Every row gives one point. Each copy is the shape, with its points in the same order, turned, moved and blurred by noise. Say if it was mirrored as well.
In the rows, zero is written as 128.

Shape (6 x 3):
[[142  69  62]
 [146 112  77]
 [109  73 100]
 [132 107 163]
 [162 106 166]
 [151 200 137]]
Copy 1 (6 x 3):
[[125  97  37]
 [134 133  68]
 [115  83  81]
 [161  96 136]
 [189 104 128]
 [162 193 147]]
Copy 1 is: only turned
Copy 2:
[[134 135  51]
 [137 112  86]
 [ 95 150  80]
 [105 163 150]
 [133 172 157]
 [137  77 186]]
Copy 2 is: mirrored
Copy 3 (6 x 3):
[[195 114 109]
 [153 104 106]
 [181 132 147]
 [128 103 188]
 [138  72 187]
 [ 53  90 134]]
Copy 3 is: mirrored

Shape, 7 rows:
[[120 177 119 140]
 [ 90 175 142 109]
 [161 113 233 140]
 [122  99 137 194]
 [130  90 115 153]
 [126 118  45 187]
 [138 141 127 137]]
Copy 1, 7 rows:
[[127 161 154 165]
 [ 93 172 180 135]
 [149  56 213 117]
 [116  82 134 189]
 [116  89 109 161]
 [125 124  61 205]
 [130 132 140 150]]
Copy 1 is: only turned
Copy 2 (7 x 4):
[[ 95 126  94 153]
 [ 62  98 134 138]
 [127 183 211 120]
 [101 196  99  88]
 [128 151  98  76]
 [119 152  20  96]
 [112 136 109 124]]
Copy 2 is: mirrored

Shape:
[[ 53 130 146 238 154  84]
 [144 107 137  77 123 127]
 [139 144  99 115 164 142]
 [145 184 131 106 120  73]
 [114 142  89 194 112 148]
 [ 87 120 117 122 153  80]
 [127 191 171  80 149 168]
 [ 81 110  93 112 136 141]
 [121 221 110 131 110 155]]
Copy 1 (9 x 6):
[[  7  95 123 177 112  67]
 [164 139 138 111 147 130]
 [106 139 128 146 164 160]
 [ 86 140 111  53 134 128]
 [ 43 129 128 167  89 170]
 [ 95 137  87 141 143  93]
 [ 98 182 198  97 178 140]
 [104 164 115 164 124 124]
 [ 49 190 156  92 113 168]]
Copy 1 is: mirrored
Copy 2, 9 rows:
[[111 174 152 234 164  80]
 [117  63 135  73 151 119]
 [133 141 110  87 161 158]
 [117 151 133  66 108  83]
 [115 137 107 179 111 158]
 [103 130 114 121 173  84]
 [ 83 150 195  53 146 160]
 [ 80 113  99 125 169 145]
 [ 85 192 149  96  83 172]]
Copy 2 is: only turned
Copy 3 (9 x 6):
[[ 81  40 154 245 147 108]
 [140 139 143 105 102 144]
 [163 132 110 160 145 164]
 [128 168 148 140 174 104]
 [121  67  83 163 165 133]
 [129 131 138 184  98 112]
 [109 179 145 134 158 203]
 [134 118  85 177  88 147]
 [ 97 156  84 156 204 163]]
Copy 3 is: mirrored
Copy 4:
[[ 88 123 147 201 238 111]
 [126 118 148  86  97 145]
 [151 135 127  78 155 161]
 [132 124 216  95 146 172]
 [158 145 114 177 172 187]
 [ 91  88 140 102 168 142]
 [123 211 172  72 121 154]
 [103 120  95 109 153 174]
 [137 194 179 122 166 220]]
Copy 4 is: mirrored

Shape, 13 rows:
[[ 96 180 180  88 109 157 119 118  98]
 [ 56 177 184 113 149  78  73 120 141]
 [170 159 198 152  92 100 146 137 165]
 [107 205 175 222 212 116 182 150 162]
 [106 123 159 151 110 122 171 136  98]
 [178 173 188  57 130 139  71 111 118]
 [149 101 152 153 126 119  75 100 207]
 [ 64 122 117 112 179 122  98 132 110]
 [166 157 145 169 113 140 146 101 137]
 [151 116 164 117 151 125 164  95 151]
 [162  82 128  68  72 137  73 174 169]
 [150 136 105 125  92 114 184 112 142]
 [174 112 113 130 155 121 104 168  96]]
Copy 1 (13 x 9):
[[124 190 137  59 106 177 125 140 107]
 [ 94 239 143  92 151 146  46 153 127]
 [159 172 224 143 126 135 128 155 150]
 [199 215 143 196  84  88  62 185  73]
 [108 155 154 129 102 111 148 164 102]
 [170 174 169  49 186 188 121 120 126]
 [140 133 165 151 158 142  61 104 185]
 [ 96 160  72 105 156 129  76 160 104]
 [162 154 162 174 123 147 143 112 122]
 [170 148 150 115 131  90 123 121 137]
 [116  74 164  84 183 177 117 170 200]
 [147 154 139 153 126 118 182 141 164]
 [140 114 133 139 196 146 124 174  98]]
Copy 1 is: mirrored
Copy 2 (13 x 9):
[[125 188 194  75 143 112 133 102 122]
 [110 214 157 104 128  37  70 118 160]
 [172 152 167 134 117 129 136 147 209]
 [ 74 185 165 249 160  87 151 155 175]
 [103 110 182 125 117 110 149 147 135]
 [204 193 157  75 169 118 104  82 138]
 [127 131  98 120 135 127  78  87 220]
 [ 70 149 127 107 170  68  84 124 108]
 [136 138 144 155 117 137 165 109 165]
 [143 104 152 132 165  89 155 102 178]
 [154 122 115  28 167 177  72 140 180]
 [135 110 118 105 126 120 184 141 152]
 [154 110 118 141 168 140  82 146 104]]
Copy 2 is: only turned
Copy 3 (13 x 9):
[[ 83 149 171 108  82 146 129 106  69]
 [ 25 127 158  84 108 105  69 147 104]
 [118 108 200 128 100 106 156 166 170]
 [ 42 195 167  99 210 117 175 170 185]
 [111 171 151 161 120  87 150 129 117]
 [132  77 188  61  95 159 111 118  81]
 [113  70 132 145 130 146  80 145 183]
 [ 83 164  93 107 150 117  68 124  83]
 [115 110 142 143 133 134 184 131 151]
 [135 131 149 116 129 111 129  88 165]
 [191 103 132 134  54 157  62 173 123]
 [144 141 104 129  83 101 171 128 155]
 [171 124 118 108 163 114 119 170  90]]
Copy 3 is: mirrored
